Rows are points. The points of each table are mixes of a few directions, plus a little noise. How many directions does each table use, and how many do they share? Where both have some left over, give the other angles between the two spaces (their principal angles), to ten degrees, smallest first.

First (7 x 3):
[[ 16  19  -1]
 [ 20  25   0]
 [-48 -60  -1]
 [ 17  22  -1]
 [ 20  23   0]
 [ -7  -9  -1]
 [-18 -22  -1]]
Second (6 x 3):
[[ 42 -25 -26]
 [ -3   7   5]
 [  5 -41 -15]
 [-36  11  17]
 [-18  17  14]
 [ 14  32   4]]
Directions: first 1, second 2, shared 1

First (8 x 4):
[[ 31  35 -50 -12]
 [ 19 -47 -34 -39]
 [-16  16  29  22]
 [-12  10  20  17]
 [ 22   4 -37 -19]
 [-15 -26  26   2]
 [-17  28  29  28]
 [ -9 -21  17   0]]
Second (5 x 4):
[[-13 -44  20  -8]
 [ 11  35 -16   6]
 [ 18  60 -29  10]
 [ -2  -4   2   0]
 [-15 -49  23  -9]]
Directions: first 2, second 1, shared 1

First (8 x 6):
[[  0   0  -3  -4   1   2]
 [ 24 -13  17  58  18 -42]
 [-10   5  36  32  -1   4]
 [ 33 -19 -14  33  21 -50]
 [-11   6 -12 -34 -10  25]
 [-16   9 -12 -39 -11  30]
 [-10   6   3 -11  -6  14]
 [ -9   5 -16 -34  -6  20]]
Second (7 x 6):
[[ 11   1   1  -4   2   9]
 [ 11  50   7  13  25 -16]
 [ 13 -42   5 -17 -60   0]
 [  7   8  -2  -1  20  14]
 [-22   1  -2   8  -4 -22]
 [ 32  -4  10 -12 -29   8]
 [-52 -15 -21   9  45   7]]
Directions: first 2, second 3, shared 0; angles 60, 90

First (10 x 8):
[[ -8  20  -3 -14   2   6 -26  11]
 [-19  40 -28 -28  -6  10 -43  20]
 [  0 -23  -1  13 -20  17  19 -47]
 [  9  -2  27   4  22 -12  -1  22]
 [ -4 -11 -23   5 -22   8  18 -26]
 [  6   0  44   1  22   2 -19   5]
 [ -7 -17 -48   8 -39  10  34 -41]
 [ 18 -11   3  14  25 -44  38  53]
 [  6  -2   8   4  12 -13   7  18]
 [ -4   6  20  -6   2  17 -25 -15]]
Second (7 x 8):
[[-16 -22 -16 -21  60  -9  -6  -4]
 [-37  13   7   2  12  12  28   8]
 [  3  -6   7 -20 -11   1   4   2]
 [ 11  35   0  56 -31   2  -4  -3]
 [ 33  12   4  16 -16 -40 -34 -22]
 [ -1 -48   1 -27 -15   6 -17  16]
 [  6  16  -4  -6   2  28  28   4]]
Directions: first 3, second 5, shared 0; angles 70, 80, 90

First (9 x 9):
[[  3 -24   6  36   3   6  10 -21 -20]
 [-40  17 -35 -38 -25  34  34  11   9]
 [-25 -26 -24   9 -15  30  12  -5  15]
 [ 17  -3  12   8  10 -15 -19   2   7]
 [  0  32   7  -8   1  -1  35 -10 -48]
 [-10   4 -12 -19  -7   7  -6  13  22]
 [  5  -6  -5 -17   2 -11 -41  26  55]
 [ 36  37  32 -18  22 -42 -24  16 -12]
 [ 14 -28  17  51  10  -5   3 -26 -28]]
Second (8 x 9):
[[-34  59  60 -23 -12   7 -12  12 -24]
 [ 27   1 -37   2  13   7  24 -13  39]
 [-29  23  31  -4 -11  -4 -23  12   1]
 [  6  10  42  -9   2  -9 -29  15 -29]
 [ 12  -9 -32   7   5   4  13 -11  31]
 [ -7 -39 -48  18  -5   5  24 -12   7]
 [ -4 -36 -27  20  -1 -11  -7  -2  20]
 [ 29  -8  12  -9  10   1   9  -2 -48]]
Directions: first 3, second 4, shared 1; angles 30, 50

First (10 x 11):
[[ 17 -34  -8   0  -1 -16 -21  -9  -7  15  29]
 [ 31 -15 -13   4  -7  -5 -34  29 -17 -15  43]
 [-14  29  41   5  -4  11  15 -30  -9  -2 -15]
 [ 21   0  17 -40 -25  -7  18  15  22 -11  -1]
 [-13  17 -33  27  -6  31  17  31  29 -10 -26]
 [  9 -16  43 -16  16 -13   3  -6 -20  -4  16]
 [ 14  -9  59 -37   3 -12  23  -1  -3 -10   5]
 [-32  36 -34  31  -8  15  -6 -31   3  15 -29]
 [-37 -15 -53  43  16  16  12 -15  28  34 -36]
 [  4   7 -19 -19  16 -20 -26  18 -26 -13  14]]
Second (10 x 11):
[[ 22 -40 -37   6 -10  -8 -19  -4   4  36  27]
 [ 24 -23 -34 -20 -17 -12  -8  11  15  18  16]
 [  5  19   2  25 -20  37  19   0   6  20  -3]
 [ -5 -15   5   4   4  -1   7   4  17 -11  -6]
 [-21  12  25   9  22  -2  -1 -10 -16 -20 -10]
 [-11  34  16 -31  16 -20 -11   0 -28 -25  -7]
 [  2  17   7  51 -19  55  23 -11   1  35  -1]
 [-31  33  44 -18  26 -14  12   5  -6 -60 -31]
 [ 14  19 -24 -40   2 -31 -35  -8 -44  16  23]
 [  1 -53  -5  18  -4   1  16  14  50  -8  -6]]
Directions: first 6, second 4, shared 3; angles 50

First (10 x 12):
[[ 21 -20   3 -28  26 -18  25  31 -33 -33   0  -3]
 [ 35 -14   3   3  -6 -14 -18  26  -4  13  -6   5]
 [-39  29 -23  20   2 -24  29 -10  15   1 -35  -3]
 [-13   0 -18   9  33 -26   0   7  24  35   2  13]
 [-21   7  -9  -2  28  22  38 -21 -11 -18   6  -1]
 [ 17 -26  48  -8 -33  17 -49   3  41  27  11  14]
 [-43   2  60 -38 -59  18 -23 -18  35 -33  -1  -8]
 [  9  16 -39  16  11  10 -14 -13 -36   6  29  -8]
 [ 41   4 -21  33 -11  21  -7  -6 -27  14   0  -4]
 [ -8   3  -2  -6   7  -2  17   0  -6 -14  -4  -3]]
Second (8 x 12):
[[-29  32 -24 -19  -2  -8 -17  -1   8  17   4   7]
 [  5 -28   9  18  20   9  30  18 -16  -3  -2  -1]
 [  0 -36   7  22  29  12  41  27 -22   0  -2   0]
 [-13  16 -11 -10  -3  -5 -10  -2   5   7   2   3]
 [-47  31 -35 -18  14  -7  -4  14   1  27   6  12]
 [ -2 -38   6  23  33  12  45  30 -24   1  -2   0]
 [ 52  15  30 -11 -57  -8 -53 -55  31 -31  -3 -13]
 [ 32   7  18  -5 -33  -4 -30 -32  17 -18  -2  -8]]
Directions: first 6, second 2, shared 0; angles 30, 40

First (8 x 14):
[[ 17  12   1 -22  19   1   4  -6  -9   9  -8   2   9   3]
 [  5   6 -18   0  -5   3  -9   8   3   7 -16   6 -20  -9]
 [ 23  11 -18 -23  22  -3  -1   8  17  10  -1   0  -8   4]
 [ 22  17 -18 -22  14   2  -3   4   1  14 -18   5 -12  -3]
 [ 23   8 -28 -20  23  -6  -5  16  32   9   4  -2 -18   4]
 [ 12  11 -13  -9   0   4  -6   2  -6  10 -21   7 -15  -8]
 [-50 -32  59  42 -29  -3  15 -23 -28 -30  32 -10  47   7]
 [-53 -35  34  54 -43  -1   4  -7  -9 -29  25  -9  18  -2]]
Second (8 x 14):
[[ 11  -1 -18 -16  13  -4 -11  13  29  -2  17  -5  -4  11]
 [ -5 -15 -28   1 -55   1  17  -5  -7  11  16  -3   7 -29]
 [ -8   9  19  -6  -5  13 -35 -13 -42  -9 -36  15  12  13]
 [ 11  20  42  15  60  -9  41  -3   8   2  -4  -3  -8   6]
 [  9  -4 -12   7   7 -13  45   9  35  12  32 -14  -9 -16]
 [-26   3  29  18 -27  16 -27 -20 -53 -12 -39  16   7  -2]
 [ -7 -13 -24   7 -17  -4  -9  14  28  -5  19  -5 -11  -2]
 [ 15   9  -2 -28  23   2 -22   3   2  -2  -4   1   6  18]]
Directions: first 3, second 4, shared 2; angles 70
